Rows are points. Each copy is the shape, with its points in the same order, turned, moved and blurred by noise. Some copies are also mirrored. Which?

Shape (7 x 3):
[[-11   9  53]
 [  0 -26  -7]
 [  6 -27 -10]
 [-21 -33   4]
 [ -5   2  13]
 [-14  10   8]
 [  2   1 -54]]
Copy 1 (7 x 3):
[[ 60   1   4]
 [ -8  -4 -14]
 [-11 -11 -16]
 [  2  17 -20]
 [ 19  -4   8]
 [ 16   2  17]
 [-45 -11  23]]
Copy 1 is: mirrored
Copy 2 (7 x 3):
[[ 34  44 -20]
 [ 18 -20  -7]
 [ 18 -28  -7]
 [ 43 -13   1]
 [ 16  16  -5]
 [ 16  15   8]
 [-22 -36  27]]
Copy 2 is: only turned
Copy 3 (7 x 3):
[[ 53  -5  28]
 [ -8 -23  -1]
 [-11 -27  -6]
 [ -9 -25  25]
 [ 19  -2   6]
 [ 14  10   9]
 [-38  12 -29]]
Copy 3 is: only turned

Shape (8 x 4):
[[  0  27  -1 -30]
 [ -8 -14 -33   2]
 [-20 -12  22 -12]
 [-42 -21 -20  13]
 [  4 -20  31  -3]
 [-33   0  24  37]
 [-32   5 -60   0]
 [-14  -6  32   5]]
Copy 1 (8 x 4):
[[ 32  14  20  -9]
 [-24 -21  24 -15]
 [ 26 -23 -15 -20]
 [-17 -35   7 -49]
 [ 18 -19 -24   9]
 [-12  -1 -43 -44]
 [-31  -9  48 -44]
 [ 17  -6 -31 -13]]
Copy 1 is: mirrored
Copy 2 (8 x 4):
[[  3 -13  19  24]
 [ 30 -20 -10 -24]
 [  8  26  22 -17]
 [ 21 -14  11 -52]
 [  3  35   1 -13]
 [-26  10  15 -48]
 [ 31 -58   5 -28]
 [ -9  28  15 -21]]
Copy 2 is: mirrored

Shape (10 x 6):
[[ -8  14  19 -29   6  23]
 [-39  -7  15 -11  21 -13]
 [ 29 -10   0  -2 -49 -21]
 [-17   2  12  27 -45 -13]
 [  3  -6 -10 -22  28  29]
 [ -3   5  23  -8  26  -2]
 [ -2 -20  10  10   3  22]
 [  7   8   0  47 -42 -37]
 [-22 -32  12 -14  25  13]
 [ -7   7 -21  26 -48 -28]]
Copy 1 (10 x 6):
[[  4   6   1  15 -11 -34]
 [-23   3  33  -2  25 -27]
 [ -8  -4   5 -30 -39  38]
 [ 15 -23  40 -15  -7  30]
 [-25   6 -22  24   4 -21]
 [-11  32  11   8   9 -15]
 [-13  -1  11  25   0  12]
 [ 23 -10  30 -38   3  54]
 [-41   6  22  29   1 -18]
 [  9 -33  12 -36   2  39]]
Copy 1 is: only turned
Copy 2 (10 x 6):
[[ 23  -9  24  10  30  -4]
 [  6  11  -2  33   7  21]
 [-42  -8 -12 -13  36 -40]
 [ -9  24 -35 -21  20 -22]
 [  1 -20  41   5  -7   6]
 [  2 -17  -2  16  12  20]
 [  1   0  13 -24   7  12]
 [-33   2 -60 -23   3 -37]
 [ -6  11  26   4   7  38]
 [-29  25 -35  -8   0 -47]]
Copy 2 is: mirrored
Copy 3 (10 x 6):
[[ -1  40 -23 -10  20  -1]
 [ 26   3 -24  -5  -9  19]
 [  6  13  51  27  25 -18]
 [ 18  21  33  17 -24 -18]
 [-22   8 -32  -9  31  -6]
 [  8  12 -11 -29  12  14]
 [-27  13  -5   4  -1   1]
 [ 20  -1  59   5 -26 -34]
 [-11   2 -26   0   6  27]
 [ 28   5  35  25 -14 -44]]
Copy 3 is: only turned
Copy 4 (10 x 6):
[[ -4   0  31   8 -26  -2]
 [  5  23  -3 -21 -37  24]
 [ 36 -30 -12  13  31  13]
 [ 15 -24 -12 -36  20  12]
 [-13  19   1  28 -30 -16]
 [ 14  32  13  -4 -19  -2]
 [-15  17  -8  -1   6   2]
 [ 46 -20 -30 -37  37  -6]
 [-18  32  -5   4 -21  21]
 [ 34 -39 -37 -23  13  -5]]
Copy 4 is: only turned
